Each row is a point. Each copy is the shape, with its points in the same order, turned, moved and blurred by noise. Is it also mirrored, or only turned?

Shape (6 x 3):
20 -17 39
-7 2 45
6 -1 -46
-21 25 -49
6 37 -19
-21 -32 40
Copy 1 (6 x 3):
33 -46 25
10 -30 44
-4 -3 -41
-28 23 -29
8 26 -5
-7 -62 34
Copy 1 is: only turned
Copy 2 (6 x 3):
36 5 52
6 13 65
-8 13 -27
-41 23 -22
-7 52 -1
4 -23 64
Copy 2 is: only turned
Copy 3 (6 x 3):
46 -31 26
24 -16 46
-6 -7 -44
-34 18 -30
2 27 -11
11 -52 40
Copy 3 is: only turned
Copy 4 (6 x 3):
22 -29 -5
7 -22 -31
8 34 37
-17 62 27
14 53 -9
-18 -43 -12
Copy 4 is: mirrored

Shape (10 x 4):
-5 37 119 -7
-4 33 -29 -12
4 37 -30 15
-15 15 -13 -19
4 -2 -27 -7
11 21 7 -23
-60 15 -36 -19
-4 -15 -32 16
0 34 14 4
7 -27 -34 -4
Copy 1 (10 x 4):
14 41 117 17
6 34 -24 -30
3 36 -33 -6
-8 21 2 -31
8 -4 -18 -31
24 28 17 -33
-58 9 -14 -47
-3 -21 -24 -12
9 38 19 -5
14 -24 -25 -34
Copy 1 is: only turned
Copy 2 (10 x 4):
16 -3 114 -48
-12 26 -28 -18
-2 34 -23 9
-20 5 -16 -23
-4 -8 -32 -6
9 5 -1 -35
-68 13 -29 -22
-14 -16 -32 19
1 19 16 -12
-4 -30 -42 2
Copy 2 is: only turned
Copy 3 (10 x 4):
2 21 121 -11
3 25 -20 -15
16 34 -24 4
-9 8 -3 -30
11 -12 -18 -20
15 8 16 -35
-51 16 -30 -32
-3 -22 -22 0
4 19 24 -10
9 -41 -26 -18
Copy 3 is: only turned

Shape (13 x 8):
-1 -4 -4 -86 25 -33 -28 28
25 -9 31 19 10 -20 -13 -11
-11 -15 -18 5 13 19 33 -4
-57 6 -54 24 -12 -30 17 10
27 10 1 29 33 34 -15 33
-15 -18 -9 -84 7 -51 -52 61
-2 -11 10 17 0 51 -16 2
-20 19 -65 7 -55 -17 27 -5
1 21 33 26 3 35 15 -3
-2 -1 -77 33 -18 -47 9 -10
12 21 11 45 23 10 -22 -32
-38 15 -67 2 -15 6 12 -17
-27 37 -64 22 -10 1 34 11
Copy 1 (13 x 8):
2 -12 -2 -88 25 -16 -5 40
10 14 35 9 7 -24 -12 -15
-9 3 -5 14 13 9 48 -7
-63 26 -43 12 -13 -15 33 23
39 27 23 24 27 25 12 33
-8 -22 -4 -86 8 -19 -35 73
6 5 30 14 -8 45 7 -4
-33 40 -47 1 -57 -9 33 1
10 43 51 11 2 17 36 -9
-25 27 -67 29 -20 -38 5 -6
3 50 28 25 15 12 -16 -30
-41 28 -55 -7 -23 20 32 -2
-30 53 -40 11 -13 6 58 22
Copy 1 is: only turned
Copy 2 (13 x 8):
-10 43 -50 -8 8 -22 -62 33
6 5 24 23 15 -12 -16 -22
-31 -21 -20 -4 29 18 18 -9
-53 -31 -13 -44 -5 -51 31 8
18 -13 15 -11 41 32 7 26
-19 32 -40 -7 -11 -36 -88 65
-10 -26 22 -19 15 43 -15 -5
-18 -21 -38 -50 -54 -38 44 -8
-8 9 26 -14 17 35 20 -14
5 -49 -32 -39 -7 -67 34 -12
11 -11 47 -29 42 -2 -6 -33
-25 -30 -40 -60 -9 -16 19 -12
-12 -15 -20 -59 -1 -24 55 7
Copy 2 is: mirrored
Copy 3 (13 x 8):
11 11 15 -86 28 -8 -32 12
17 19 44 28 12 -30 -10 -6
0 7 -3 16 19 13 37 5
-38 26 -48 11 -22 -27 28 33
31 25 26 41 27 23 -18 43
-8 -9 14 -99 4 -29 -44 43
2 9 30 34 -5 40 -12 12
13 38 -50 -2 -54 -15 44 14
5 50 46 43 7 26 20 7
18 19 -63 18 -24 -55 19 15
10 52 17 61 12 -4 -24 -9
-8 38 -62 7 -24 13 19 1
-1 54 -51 18 -12 1 37 35
Copy 3 is: only turned

Shape (14 x 9):
5 52 -8 36 -29 -16 -17 3 33
-18 0 -12 15 23 21 -12 24 -50
19 -17 39 -15 -6 20 30 -35 -1
54 -63 48 64 -10 1 7 -45 5
19 -35 39 -1 6 -32 23 -43 -19
-9 26 -15 9 -67 -1 -30 23 49
-5 4 -70 -11 10 29 24 -17 -38
-3 16 -5 -1 -51 -29 -56 9 68
-32 24 -31 8 -71 -42 -20 17 38
27 -26 -15 10 12 18 -14 6 -21
-4 -31 35 4 -3 4 -19 -87 34
-20 1 -9 11 0 -1 8 -1 -22
-35 -16 -34 8 34 21 52 24 -20
18 -9 -28 -8 49 8 -4 -8 2
Copy 1 (14 x 9):
-44 -3 -46 19 -41 -33 -50 -1 0
24 2 14 24 23 16 -27 27 -15
-23 -40 -23 -3 28 22 26 -36 -36
14 -95 -39 50 7 0 20 -58 -47
-2 -44 -7 17 39 -26 42 -24 -36
-22 -8 -28 -23 -70 -15 -57 -15 12
29 52 -33 11 41 23 -5 -13 11
-24 -27 -17 -26 -61 -52 -59 -25 29
-10 15 -25 -22 -75 -59 -20 -6 13
36 -20 -19 11 32 14 -33 -6 -13
-34 -50 2 21 16 -10 0 -96 13
12 11 -3 24 7 -1 4 1 -9
27 19 -24 32 20 25 36 41 30
11 -19 -27 14 60 -4 -24 1 29
Copy 1 is: mirrored
Copy 2 (14 x 9):
26 54 -11 37 -8 -17 -6 17 48
-20 2 -17 30 47 28 18 -8 -39
25 -20 39 -6 -23 22 10 -42 -1
61 -71 38 77 -21 16 28 -50 15
24 -37 39 9 0 -23 32 -54 1
19 23 -27 12 -32 -5 -43 47 27
5 17 -70 2 8 32 26 -37 -36
38 19 -17 3 -18 -45 -59 35 40
4 25 -33 5 -49 -49 -16 46 29
36 -15 -13 42 31 20 -4 -16 -27
7 -42 22 16 -8 -2 -22 -75 60
-3 3 -13 21 17 -6 14 -9 -6
-18 -12 -42 -2 37 28 57 4 -23
39 0 -29 2 54 18 8 -21 2
Copy 2 is: only turned
Copy 3 (14 x 9):
-5 70 29 -23 -6 44 19 3 20
9 5 -2 15 42 14 -1 29 -44
36 -5 25 31 -23 -26 24 -24 8
28 -30 46 31 -26 41 68 -74 -18
21 -9 27 1 -4 -35 48 -51 -18
-36 46 35 -23 -42 43 1 28 25
32 -1 -60 -14 13 5 -22 11 -11
-49 39 64 -39 -27 34 -3 2 40
-61 53 16 -53 -40 22 11 20 15
27 -23 19 -4 11 30 1 2 -25
-13 -5 31 34 -6 -7 9 -81 39
-2 17 -4 1 13 1 20 7 -20
13 -16 -44 10 34 -4 38 46 -6
33 -22 6 -16 46 12 0 -4 16
Copy 3 is: mirrored

Shape (14 x 11):
2 3 -17 -11 -28 14 -42 -79 38 18 8
14 -23 -24 29 -30 -29 -45 38 -12 -13 -29
10 -39 -26 -74 -26 -22 -32 6 -10 23 19
15 -26 -19 20 31 24 -36 33 -9 -39 -5
15 -28 42 16 2 5 -43 26 7 14 -11
-28 -1 -5 18 11 -15 63 33 40 17 -14
-60 -39 -5 -85 36 -36 -21 -2 22 7 15
-3 -37 14 23 -19 0 -22 4 -22 3 4
1 -46 32 3 23 -6 25 14 -14 -31 -24
-47 36 -11 2 -18 -21 -32 -1 -7 -12 74
1 121 0 33 -14 -13 -32 5 -2 -2 7
-90 -32 8 9 12 6 23 25 -22 3 -13
-10 -4 -20 -64 -22 12 21 45 17 2 -21
6 39 -13 24 34 -12 -32 5 -15 25 4
Copy 1 (14 x 11):
-1 15 -44 -5 -14 29 -20 -74 46 41 -23
-39 -38 -41 35 -16 -8 -58 1 -20 -4 -29
-13 -67 -40 -61 -11 5 -45 -18 17 18 9
-9 -31 -31 35 38 36 -30 1 -16 -37 -10
-15 -35 28 22 4 23 -41 7 -1 18 -25
-32 -2 -25 6 11 -15 64 37 6 13 -18
-33 -48 -22 -84 65 -28 -3 -22 45 0 -16
-42 -41 1 16 -7 27 -16 -35 -18 2 -16
-8 -50 9 -1 12 6 23 -5 -27 -33 -44
-75 36 -20 -29 6 -4 -24 -45 -2 -17 33
-27 109 -35 9 -12 -1 -43 -3 -54 12 -8
-91 -36 -10 -18 42 17 46 -2 -23 -3 -47
-15 -30 -44 -63 -14 23 4 50 7 -3 -22
-16 20 -30 16 37 1 -29 -9 -39 29 8
Copy 1 is: only turned
Copy 2 (14 x 11):
3 2 0 7 -15 -5 -32 -63 49 18 -15
8 -23 -21 11 -42 -24 -24 62 5 -11 -32
12 -33 -18 -78 -43 -13 -29 -5 -3 2 8
36 -3 -18 17 18 23 -26 47 -11 -48 -9
-4 -21 38 0 -1 22 -33 51 -5 10 -17
-22 -12 -15 4 41 -8 69 40 8 23 8
-44 -25 -19 -93 36 -6 -21 -7 21 -32 26
-12 -31 8 24 -24 14 -12 21 -18 -14 -5
0 -44 21 0 31 5 27 28 -28 -48 -12
-45 45 -6 4 -41 -10 -15 6 14 -24 64
-28 119 11 29 -37 -11 4 27 6 17 -16
-77 -38 -32 1 18 39 33 28 -13 -36 3
16 -10 -28 -70 -17 26 46 27 16 -3 -7
-14 45 -14 14 7 -12 -26 24 -30 14 -16
Copy 2 is: only turned
Copy 3 (14 x 11):
4 -1 -22 -44 -38 5 -6 -72 34 10 30
42 -10 10 17 -42 -9 -73 12 -13 10 -23
10 -38 -16 -70 -57 -22 -32 39 17 -10 15
26 -23 8 21 1 38 -62 14 -14 -35 17
31 -2 45 -6 -3 9 -47 10 45 -13 -11
11 -11 6 35 3 18 34 48 16 54 5
-28 -58 41 -76 -15 -13 4 38 -8 19 53
6 -22 23 13 -35 0 -32 0 29 -22 -20
34 -52 39 23 -1 6 12 28 2 -27 -7
-57 35 6 7 -51 -29 -24 8 3 -9 53
7 115 -11 20 -2 -29 -13 -13 -17 2 18
-46 -29 56 14 -25 34 15 39 -15 10 -22
38 -6 -2 -41 -46 28 16 68 -5 11 14
-10 31 -12 -1 29 -13 -38 1 -2 -2 -2
Copy 3 is: mirrored
Copy 4 (14 x 11):
46 6 -10 12 40 -24 -28 -49 -46 27 -21
-1 -39 -15 24 -66 -6 -12 6 -2 21 -8
29 -34 -2 -36 8 -12 -16 28 -50 36 0
5 -38 -19 21 -1 26 -21 20 35 -22 9
11 -28 39 22 -7 13 -21 -8 32 33 11
-32 25 -9 6 13 -46 52 28 42 27 -21
-19 -30 -2 -79 58 -42 -44 41 1 15 -29
-8 -41 35 22 -4 3 5 -7 -9 7 15
-4 -23 16 -16 -2 -4 29 -3 48 -36 0
-37 20 6 11 24 -24 -45 13 -50 1 41
-41 96 -13 31 -27 17 -36 -32 -19 29 9
-79 -39 23 4 33 -13 32 22 -1 -1 -19
16 7 10 -33 1 -10 21 69 -4 24 -41
-28 17 -26 2 -7 24 -27 -29 8 42 21
Copy 4 is: mirrored

Shape (15 x 12):
18 -62 41 0 -15 22 -31 15 -16 -5 30 -52
2 -19 32 11 -9 -13 -31 21 -7 0 -7 -40
25 -19 -8 22 2 -15 40 28 -40 -23 -27 39
-1 -31 47 -35 35 -1 -19 27 -10 27 -27 10
-12 14 -18 0 -23 -8 49 -28 -26 7 -21 9
-17 16 -17 39 -19 35 55 33 -23 5 -43 3
42 2 52 44 3 19 -10 -27 16 14 -33 -4
-14 -63 6 23 39 -46 55 -42 45 42 14 -37
4 -4 45 -51 12 24 51 12 -31 19 -4 -6
-11 -28 5 -47 70 8 -28 4 4 25 23 -25
16 16 42 -5 -10 -15 29 -47 4 62 33 20
49 17 -33 0 2 -65 2 48 6 -10 36 -27
45 1 -7 -23 -24 -2 12 0 -5 -13 -46 7
-8 -54 -35 -35 27 5 28 12 25 54 3 5
-20 -50 -21 9 23 -52 39 28 49 -29 34 8
Copy 1 (15 x 12):
0 -50 29 -37 -5 -4 -27 -7 -4 32 54 -78
-18 -14 16 -5 -5 -20 -39 -15 -5 23 8 -62
-11 -33 11 3 -12 -9 22 33 -45 -22 -36 -5
-35 -18 71 -50 18 -6 -25 -3 3 29 -31 -35
-41 23 -2 -9 -40 4 35 -17 -33 -13 -19 -3
-54 -1 -3 45 -48 22 31 11 -20 -3 -48 -46
40 -17 37 20 -21 11 -14 -36 2 21 -38 -48
-27 -16 32 11 28 -76 64 -84 3 31 17 -29
-40 16 76 -47 -33 19 33 5 -23 14 -12 -38
-42 6 46 -57 69 16 0 -24 14 33 15 -36
5 26 44 -16 -48 -6 23 -51 -15 56 -4 19
15 44 -22 -16 25 -52 8 59 2 11 25 -16
9 -8 6 -44 -35 -7 9 9 1 -25 -52 -32
-55 -13 12 -47 29 -11 63 -16 32 37 -15 -8
-35 -17 24 19 37 -69 34 9 26 -23 28 14
Copy 1 is: only turned
Copy 2 (15 x 12):
39 -52 8 1 -36 3 -50 6 21 4 21 -31
14 -15 18 -10 -14 -32 -31 19 8 4 -5 -23
48 -8 0 21 35 15 36 33 -31 -19 -37 15
15 -16 24 -52 31 20 -25 27 -4 41 -7 3
23 18 -27 -10 2 -5 50 -21 -16 -5 -27 12
-7 26 -30 31 -6 31 42 22 -21 3 -41 -21
21 32 57 10 7 6 -18 -22 44 1 -32 -24
24 -50 6 5 23 -42 70 -40 62 64 3 -8
34 0 8 -51 0 51 33 7 -26 27 15 -24
19 -20 -21 -41 51 -4 -29 -3 18 55 51 -2
36 32 37 -20 -28 7 37 -42 14 46 12 40
77 20 -16 12 -2 -65 18 68 13 5 35 14
54 27 -11 -32 8 8 14 23 19 -21 -41 1
28 -26 -49 -23 27 20 27 12 42 65 -2 22
9 -51 -8 15 32 -38 59 36 39 3 33 33
Copy 2 is: only turned
Copy 3 (15 x 12):
47 -35 27 2 -34 -16 -5 20 -28 13 6 -70
20 -1 9 22 -14 -39 -22 14 -18 10 -19 -43
32 16 22 13 11 -25 47 7 -46 -2 -40 46
15 7 36 -25 29 -19 -29 33 -28 52 -25 -16
-22 33 2 -12 -14 -5 46 -25 -4 -2 -47 16
-8 38 11 45 1 15 59 23 -22 -3 -75 2
52 11 40 41 -9 -17 -8 -23 27 48 -51 -15
-24 -65 -5 -9 26 -56 53 -11 51 48 -20 -20
-3 40 62 -40 17 -3 37 19 -20 27 -22 -37
13 -15 -7 -45 52 4 -21 20 2 32 10 -49
-10 33 29 -10 -21 -12 30 -32 38 74 15 0
41 38 -37 7 5 -75 27 30 10 -24 31 0
42 37 18 -25 -22 -24 12 9 1 -6 -59 16
-6 -24 -20 -47 23 4 37 57 15 42 -24 -1
-15 -51 1 9 33 -49 35 43 21 -24 15 29
Copy 3 is: only turned

Shape (18 x 12):
-3 -21 -8 40 -40 -56 -39 -37 0 12 3 48
-12 -30 62 12 -12 -31 4 15 11 38 -11 37
16 -10 50 16 -27 -5 -53 -10 -1 -20 11 21
-1 7 15 21 -4 -12 4 -26 15 26 14 -18
-6 16 11 22 -25 2 -33 -44 4 -15 -3 -4
-35 2 -66 8 -19 42 30 73 40 2 9 -5
58 26 -42 21 23 -4 45 3 44 -37 -49 28
1 -12 24 -13 3 -64 7 -5 -35 -14 38 -12
-4 -48 4 0 2 -12 10 1 -22 3 -19 -11
0 -22 26 -6 3 6 18 -49 -60 30 -7 20
-32 8 -6 3 24 -24 1 -40 -6 7 55 47
-29 42 -67 27 -21 47 -18 93 50 11 -32 53
-24 9 -17 -11 -13 20 31 19 50 -29 -22 12
-11 -1 -47 56 14 25 65 2 36 -65 -31 37
11 -5 38 55 4 -6 -7 -4 -30 6 12 9
-27 8 -47 17 73 7 34 -2 14 -51 -62 18
-7 0 29 44 0 -28 -10 -22 3 15 -23 -9
11 -51 31 13 -8 -3 -64 -10 18 37 45 4
Copy 1 (18 x 12):
-65 -11 -34 58 4 -6 -5 -6 26 8 4 36
-75 -20 47 9 18 -4 28 26 3 21 -17 8
-18 -23 25 45 -17 -8 -21 23 -3 -31 13 -3
-42 18 10 -3 -8 8 10 -21 15 -1 8 -20
-19 3 -14 28 -34 20 -16 -16 6 -34 -4 -10
-9 33 -34 -81 -45 13 70 57 18 -7 27 17
15 25 -49 -28 62 9 59 2 13 -56 -21 7
-43 -9 -14 3 1 -65 -9 -8 -40 25 17 -26
-23 -12 -19 -4 4 15 25 28 -16 32 -6 -33
-17 -17 10 21 3 31 16 -28 -52 45 3 -17
-71 8 -21 -2 -11 -10 18 -38 -43 -6 49 26
-12 62 -17 -47 -40 36 55 87 23 -44 6 89
-17 -6 -29 -54 -27 12 48 30 4 -42 -14 2
-12 12 -75 -14 8 19 110 19 3 -68 4 -10
-22 14 20 42 3 1 23 10 -14 5 22 -24
-27 33 -80 -30 24 35 56 27 -56 -55 -20 -21
-53 26 11 33 8 17 10 8 1 -3 -17 -24
-54 -28 24 16 -1 23 -43 23 20 15 60 -2
Copy 1 is: only turned
Copy 2 (18 x 12):
-46 -52 -46 -10 14 -29 2 -3 12 35 -63 20
-4 -44 28 2 6 -20 20 40 8 27 -6 30
-15 -29 5 37 18 -4 -34 7 19 6 -51 -2
-9 -4 0 -23 5 -15 27 -7 18 -11 -26 -21
-25 -10 -9 13 -7 -6 -7 -34 6 -7 -53 -18
27 26 -74 -29 -52 56 5 25 -7 -38 25 15
47 -12 -44 -27 23 -15 -14 -73 -24 -46 8 56
-53 -19 0 -25 40 -41 -24 32 -10 -24 -2 -24
-12 -39 -13 -10 7 -6 -4 -1 -12 11 29 -28
-29 -31 28 -19 37 10 19 -15 -45 35 -12 -33
-69 7 2 -56 28 16 -4 1 4 5 -35 20
42 49 -93 18 -52 53 6 10 -16 2 -3 77
17 -4 -16 -23 -51 20 -19 -18 -15 -38 6 29
-3 -37 -52 -23 -13 50 7 -69 -15 -67 23 58
-23 -23 -3 27 48 6 27 2 9 -9 -16 -6
-26 9 -32 -16 -6 14 -8 -89 -21 -29 65 45
-22 -22 -4 13 9 -31 32 -22 18 -1 -14 -5
-6 -21 -4 -3 24 7 -15 31 67 45 -37 -29
Copy 2 is: mirrored
Copy 3 (18 x 12):
19 -40 -37 33 -39 -47 4 -46 3 32 21 32
6 -26 21 6 -28 -34 9 27 2 57 -15 49
29 -34 9 15 -54 5 7 -30 -19 -7 -24 40
27 5 23 14 -2 -1 -9 -7 12 28 25 0
12 -14 1 6 -30 20 -12 -53 2 17 10 -1
-62 53 -22 -16 -12 -22 -22 43 51 -46 15 -12
11 37 -42 -22 46 -16 4 -35 57 6 -68 -9
15 -29 17 0 17 -25 41 -13 -49 9 29 9
-12 -46 -10 11 8 6 20 16 5 17 1 3
10 -32 -28 0 -2 44 19 8 -20 69 24 34
4 2 -6 -22 17 -13 -3 -37 -8 16 57 65
-55 66 -63 -15 -43 -41 -80 26 37 -32 -36 10
-40 24 6 -48 -17 -10 -4 -3 47 2 -19 -2
-71 48 -29 -4 32 1 16 -46 71 2 -41 19
10 3 5 48 -1 13 2 -7 -28 20 -10 37
-66 0 -25 -31 72 10 -29 -37 38 12 -43 8
8 -22 18 38 -3 -5 -19 -22 -3 42 -7 9
49 -50 9 31 -42 -2 -15 22 9 -16 30 51
Copy 3 is: only turned

Shape (15 x 12):
2 32 -48 21 -20 -4 8 6 -9 26 -33 -17
-54 7 34 56 15 -25 9 -25 -61 10 69 18
-17 50 32 17 3 47 -15 3 -23 -15 41 -21
-56 27 -6 -30 -73 -34 -45 -1 49 -11 32 -31
-15 10 68 28 38 31 5 -19 -29 10 8 -1
-36 27 36 69 12 7 39 -39 0 -16 46 -20
-20 8 -35 -19 -41 8 7 -15 4 -15 -47 0
-14 30 -32 -36 -34 27 -11 -9 42 39 -22 21
-29 25 -11 2 30 17 26 -36 -19 22 15 -36
19 -7 -44 -20 -32 25 -31 -19 25 -4 11 -2
15 21 -4 0 -60 9 5 -37 -9 53 -15 2
-23 32 19 4 -13 17 40 -34 -47 0 29 -2
-24 10 13 4 -21 18 -14 -39 -16 19 -8 -41
-8 57 -1 -39 -40 -84 -69 -25 47 -43 53 9
18 -4 31 4 22 4 40 16 -20 9 33 -10
Copy 1 (15 x 12):
53 -4 -13 0 -30 8 38 -7 29 25 -30 -5
8 31 46 10 65 0 19 26 -68 41 10 -24
9 58 10 -36 13 27 -6 54 -3 -1 -19 -40
-18 59 -25 18 -79 -43 8 -14 -24 -12 -1 -65
-7 4 32 -45 59 10 -22 29 0 10 -24 -23
6 16 64 8 40 16 21 38 -5 -9 11 -61
9 0 -34 -6 -32 15 40 -41 10 -22 -41 -13
11 37 -48 4 -28 -1 -7 -51 51 3 -21 -11
33 -12 -14 -10 25 28 3 11 6 20 7 -58
27 24 -20 6 -55 31 -27 -30 1 -24 -14 -3
45 25 5 -42 -14 -9 17 -57 22 9 1 -2
17 26 0 -34 41 23 36 7 -15 0 18 -28
24 5 5 -44 -11 5 0 -18 -8 6 -20 -53
18 65 -35 45 -53 -86 -15 15 -46 -60 8 -24
-5 -11 9 -27 16 22 -1 41 3 17 26 10
Copy 1 is: only turned
Copy 2 (15 x 12):
18 18 -44 39 15 15 15 27 14 25 -30 -6
18 -8 -11 42 10 -42 -12 32 -101 -9 46 -45
-18 19 26 14 11 30 -12 14 -29 -14 19 -61
-47 57 -59 -34 -61 9 -12 35 -6 -3 26 23
-26 -20 46 49 22 -13 9 -19 -52 -2 5 -33
-1 3 -23 45 -3 -2 18 -18 -66 -55 23 -56
0 13 -33 1 -23 32 23 19 -12 10 -56 31
-10 25 -23 3 -25 75 33 13 0 50 4 38
-17 -9 -35 17 34 18 29 0 -48 9 4 -37
10 -15 -21 -22 -27 44 -8 5 21 25 4 10
11 12 -24 28 -48 17 29 -3 -9 69 -10 -16
12 6 -4 7 -4 11 30 8 -77 10 -6 -59
-39 -11 -23 20 -15 11 10 0 -25 26 -13 -33
-14 90 -45 -57 -35 -13 -67 -15 -24 1 45 38
19 -3 21 6 26 -31 49 -2 -20 2 19 -29
Copy 2 is: only turned
Copy 3 (15 x 12):
-1 -4 -13 25 1 2 39 -8 -4 -24 -28 -31
-51 -21 10 17 3 26 -83 26 -27 17 61 12
26 23 -29 9 -2 34 -55 18 -5 -60 40 3
3 36 9 -18 37 68 -9 -80 -23 -35 33 -79
4 10 7 -12 -8 23 -52 43 39 -19 32 42
-41 3 -30 35 11 55 -46 7 35 -11 63 23
11 -26 0 -15 -6 48 49 -33 -10 -38 -11 -10
7 22 -29 -58 -24 18 33 -39 -3 -28 -11 -31
-18 -23 -40 -13 20 20 -11 36 25 -30 14 -14
50 -11 -43 -34 9 17 3 -54 -18 -12 -6 -13
-4 -18 -1 -18 -40 -17 0 -47 22 -28 -7 -35
-12 -35 -14 -3 -21 20 -27 18 4 -43 65 -9
1 -20 1 -9 0 35 -38 -12 29 -43 -6 -27
-4 42 17 -21 92 10 -20 -107 -51 -41 52 -32
33 -4 2 2 8 -2 -5 37 24 1 59 6
Copy 3 is: mirrored
